Each wall is flat, endless, passes through zero and stands at right angles to its row. A trip goes straight from one point to another. Which walls does it cross, in order?

Walls:
(1): [ 0.20 -0.19 -0.36]
(2): [-0.08 -0.62 -0.37]
(3): [-0.96 -0.31 -0.11]
(4): [-0.10 -0.18  0.04]
(5): [ 0.07 -0.30 -0.10]
(6): [ 0.24  0.46 -0.04]
(7): [-0.84  0.33 -0.16]
(8): [-0.08 -0.22  0.40]
(9): [ 0.87  0.56 -0.20]
(10): [-0.70 -0.27 -0.22]
Trips:
[0.18 0.02 0.41] to [ 0.03 -0.36  0.48] => 4, 6, 9, 5, 2, 3
[ 0.00 -0.35  0.09] to [-0.46 -0.53 -0.22] => 7
[0.60 0.43 0.53] to [ 0.17  0.48 -0.04] => 8, 7
[-0.04 -0.47 -0.11] to [ 0.24 -0.14 -0.48] => 8, 9, 3, 4, 10, 6

Walls:
(1): [ 0.32 -0.28 -0.14 -0.88 -0.45  0.55  0.17 -0.54]
(2): [-0.13 -0.81 -0.27 -0.07  0.23  0.28  0.05  0.53]
(3): [-0.39  0.52 -0.52  0.15  0.09  0.10 -0.33  0.08]
(4): [-0.25  0.42 -0.17  0.34 -0.27 -0.38 -0.95 -0.51]
(5): [-0.25 -0.20 -0.25 -0.26  0.05  0.67  0.87 -0.05]
(6): [ 0.12  0.23  0.28  0.22 -0.19 -0.07  0.18 -0.24]
(7): [ 0.34  0.26  0.37 -0.74  0.21  0.23  0.37  0.23]
Trips:
[-0.12 -0.38 -0.26  0.33  0.21  0.09  0.01 -0.01] to [-0.23  0.89  0.69 -0.51 -0.95  0.43 -0.19  0.09] => 4, 1, 6, 2, 7, 5
[-0.07 -0.69 -0.61 -0.33 -0.23 -0.12 -0.08  0.22] to [-0.01  0.06  0.30  0.41  0.40  0.22  0.61  0.22] => 1, 7, 6
[ 0.70 -0.31 -0.38 -0.12 -0.94  0.71  0.01 -0.55] to [-0.03  0.62  1.09 -0.03 -0.01 -0.04  0.62  0.52] => 7, 1
[ 0.47  0.18 -0.05  0.29  0.16  0.02 -0.25  0.05] to [ 0.12 -0.38  0.12  0.22  0.05 -0.43  0.12  0.60] => 3, 2, 4, 6
[-0.62  0.03 -0.08 -0.20  0.31  0.25  0.08  0.52] to [-0.04 -0.35 -0.22  0.16 -0.17 -0.71 -0.41  0.14] => 7, 5, 4

Walls:
(1): [ 0.06  0.25  0.00 -0.21  0.51  0.29  0.15 -0.70 -0.52 -0.35 -0.28 -0.74
  0.38 -0.01]
(2): [-0.28 -0.01 -0.41 -0.34 -0.16 -0.20  0.44  0.30 -0.58 -0.02 -0.21  0.52
 -0.11  0.45]
(3): [ 0.27 -0.55 -0.16 -0.32  0.17  0.08 -0.43 -0.13  0.63 -0.14 -0.27  0.48
  0.54 -0.08]
(4): [-0.53 -0.12 -0.44 -0.39 -0.02 -0.51 -0.04 -0.31  0.45  0.48  0.58  0.72
 -0.54  0.25]
(5): [-0.91 -0.53 -0.46  0.24  0.77 -0.19 -0.34  0.31 -0.05  0.13 -0.33  0.37
 -0.18  0.27]
(6): [-0.32  0.03  0.22 -0.16  0.29 -0.72  0.78  0.49 -0.16 -0.08 -0.48 -0.47
 -0.33  0.47]
Trips:
[ 0.14  0.06 -0.58  0.06  0.03  0.16  0.00  0.47 -0.62 -0.34 -0.45 -0.10
 -0.19 -0.35] to [-0.10 -0.07  0.39  0.45 -0.58 -0.12  0.10 -0.45 -0.01  0.14  0.10  0.53
 -0.05 -0.19] => 6, 1, 5, 4, 2
[ 0.04 -0.01  0.05 -0.15 -0.23  0.05 -0.69  0.21 -0.41 -0.20 -0.17  0.53
  0.29 -0.31] to [-0.91  0.23  0.33 -0.36  0.17 -0.26  0.12  0.09 -0.19 -0.21 -0.80  0.29
 -0.21 -0.19] => 6, 4, 1, 3
[ 0.37 -0.93 -0.22 -0.44  0.03  0.06 -0.05  0.15  0.63 -0.53  0.08 -0.39
 -0.69  0.13] to [-0.91  0.34  0.23 -0.02  0.27 -0.27 -0.07  0.15 -0.90 -0.54  0.22  0.41
 -0.61  0.25] => 2, 3, 1
[-0.37  0.33  0.52  0.06  0.52  0.00  0.53  0.24 -0.38  0.59 -0.37  0.45
  0.23  0.54] to [-0.82  0.30  0.25  0.29 -0.59 -0.20 -0.15 -0.39  0.02  0.38 -0.47  0.37
 -0.16 -0.44] => 1, 6
[-0.01 -0.45  0.10 -0.29 -0.40  0.62 -0.07 -0.03  0.09 -0.46 -0.19 -1.07
 -0.44 -0.23] to [-0.36  0.57  0.01 -0.93  0.64 -0.05  0.10  0.81 -0.24  0.22 -0.19 -0.62
  0.33 -0.13] => 2, 5
[-0.38 -0.01 -0.07  0.33  0.58 -0.19  0.60 -0.10  0.66 -0.06  0.08 -0.17
 -0.03 -0.30] to [ 0.57 -0.36  0.14  0.89 -0.09  0.25 -0.05 -0.29  0.21 -0.16 -0.55  0.71
 -0.29 -0.22] => 3, 1, 6, 4
[-0.64 -0.34 -0.18 -0.29  0.01 -0.14 -0.10 -0.87  0.53  0.56  0.02  0.10
 -0.09 -0.19] to [ 0.04 -0.33  0.08 -0.40  0.05  0.39  0.24  0.13 -0.05 -0.08 -0.46 -0.41
  0.45  0.42] => 1, 6, 2, 4, 5
[ 0.15 -0.39  0.24  0.54 -0.15  0.20  0.39  0.85 -0.68  0.01  0.20  0.38
 -0.08 -0.37] to [ 0.03  0.33 -0.66 -0.44  0.45  0.37 -0.13  0.20  0.81 -0.34 -0.38  0.42
  0.31 -0.08] => 6, 3, 4
[ 0.24  0.17  0.84 -0.11 -0.50  0.46  0.11  0.38 -0.18  0.08 -0.82  0.45
  0.26  0.04] to [ 0.11  0.27  0.76  0.07  0.15  0.29  0.34  0.53 -0.52 -0.08 -0.07 -0.17
  0.18  0.01] => 3, 1

Walls:
(1): [-0.26  0.65  0.17  0.41 -0.33 -0.53 -0.15 -0.49 -0.03  0.84  0.16 -0.02
 -0.27  0.22  0.37  0.27  0.23  0.26 -0.27 -0.10 -0.92  0.51  0.17 -0.12]
(2): [-0.49 -0.08 -0.13 -0.73 -0.29  0.42  0.04 -0.19 -0.61 -0.16  0.18  0.00
  0.25  0.30  0.73 -0.36 -0.18  0.43  0.69  0.04  0.34 -0.16  0.56 -0.12]
(3): [-0.19  0.08 -0.11 -0.25 -0.28 -0.08  0.40  0.45 -0.28  0.07  0.70 -0.16
 -0.06  0.65  0.25 -0.26  0.53 -0.16 -0.19  1.18 -1.14  0.05 -0.42  0.09]
(4): [-0.27 -0.76  0.53 -0.07 -0.45 -0.57 -0.75  0.20 -0.44  0.23  0.72 -0.64
  0.61  0.44  0.01 -0.36  0.18  0.31  0.07 -0.49  0.57  0.09  0.03  0.38]
(5): [-0.53 -0.17 -0.31  0.41 -0.19  0.01 -0.31  0.30 -0.39 -0.19 -0.18  0.18
  0.56  0.38 -1.16  0.11 -0.24  0.32 -0.25  0.29 -0.40 -0.58  0.27 -0.41]
(6): [-0.01  0.27  0.01  0.57 -0.44  0.29  0.04  0.41 -0.34  0.27 -0.68 -0.35
  0.47  0.83  0.34 -0.42 -0.11  0.12 -0.01  0.32 -1.01 -0.65  0.05 -0.14]
(7): [-0.69  0.16  0.00  0.88 -0.24  0.67  0.68  0.64 -0.20  0.34  0.00  0.39
  0.28 -0.23  0.39  0.36 -0.18  0.13  0.65 -0.23 -0.10 -0.21  0.55  0.25]
Trips:
[ 0.27  0.14  0.24 -0.24  0.65 -0.49  0.55 -0.44  0.63 -0.17 -0.65  0.13
  0.66 -0.51 -0.32  0.22  0.22 -0.37 -0.29 -0.83 -0.10  0.27 -0.41  0.70] to [ 0.35  0.31  0.04 -0.28 -0.19 -0.14 -0.28  0.14  0.05  0.41 -0.02 -0.20
 -0.70 -0.59 -0.12  0.13  0.09  0.21 -0.16  0.47  0.40  0.54 -0.06  0.53] => 1
[ 0.16 -0.67  0.46 -0.09  0.80  0.44 -0.01  0.06 -0.18  0.07  0.03 -0.57
 -0.36  0.18  0.14 -0.50 -0.46  0.26 -0.64 -0.04  0.72 -0.16 -0.07  0.57] to [ 0.35 -0.44  0.09 -0.54 -0.14 -0.04  0.06 -0.10  0.47  0.27 -0.56 -0.04
  0.32  0.37 -0.65  0.09  0.20 -0.48 -0.09  0.40 -0.14 -0.14  0.07 -1.04] => 2, 5, 6, 4, 3
[-0.09  0.83 -0.21  0.25  0.55 -0.50  0.30 -0.21 -0.34  0.00  0.31  0.38
 -0.84 -0.11 -0.25 -0.06 -0.39 -0.12  0.22  0.18  0.22  0.01  0.16  0.69] to [ 0.11 -0.30  0.16 -0.11 -0.20  0.16 -0.42  0.17 -0.04 -0.03  0.22 -0.05
 -0.21  0.35  0.41  0.46  0.38  0.65  0.33  0.19  0.11  0.37 -0.39  0.41] => 3, 2, 4, 7
[-0.61 -0.07 -0.36 -0.34 -0.29  0.93  0.44 -0.69  0.36 -0.74 -0.17 -0.10
 -0.54 -0.48  0.10 -0.41 -0.18 -0.59 -0.77 -0.45  0.26  0.23  0.17 -0.20] to [-0.34 -0.05 -0.31  0.01 -0.46 -0.12 -0.48  0.28  0.17 -0.05  0.72 -0.41
  0.84 -0.11  0.07 -0.19  0.68 -0.37  0.01  0.73  0.22  0.35  0.18  0.16] => 3, 4, 5
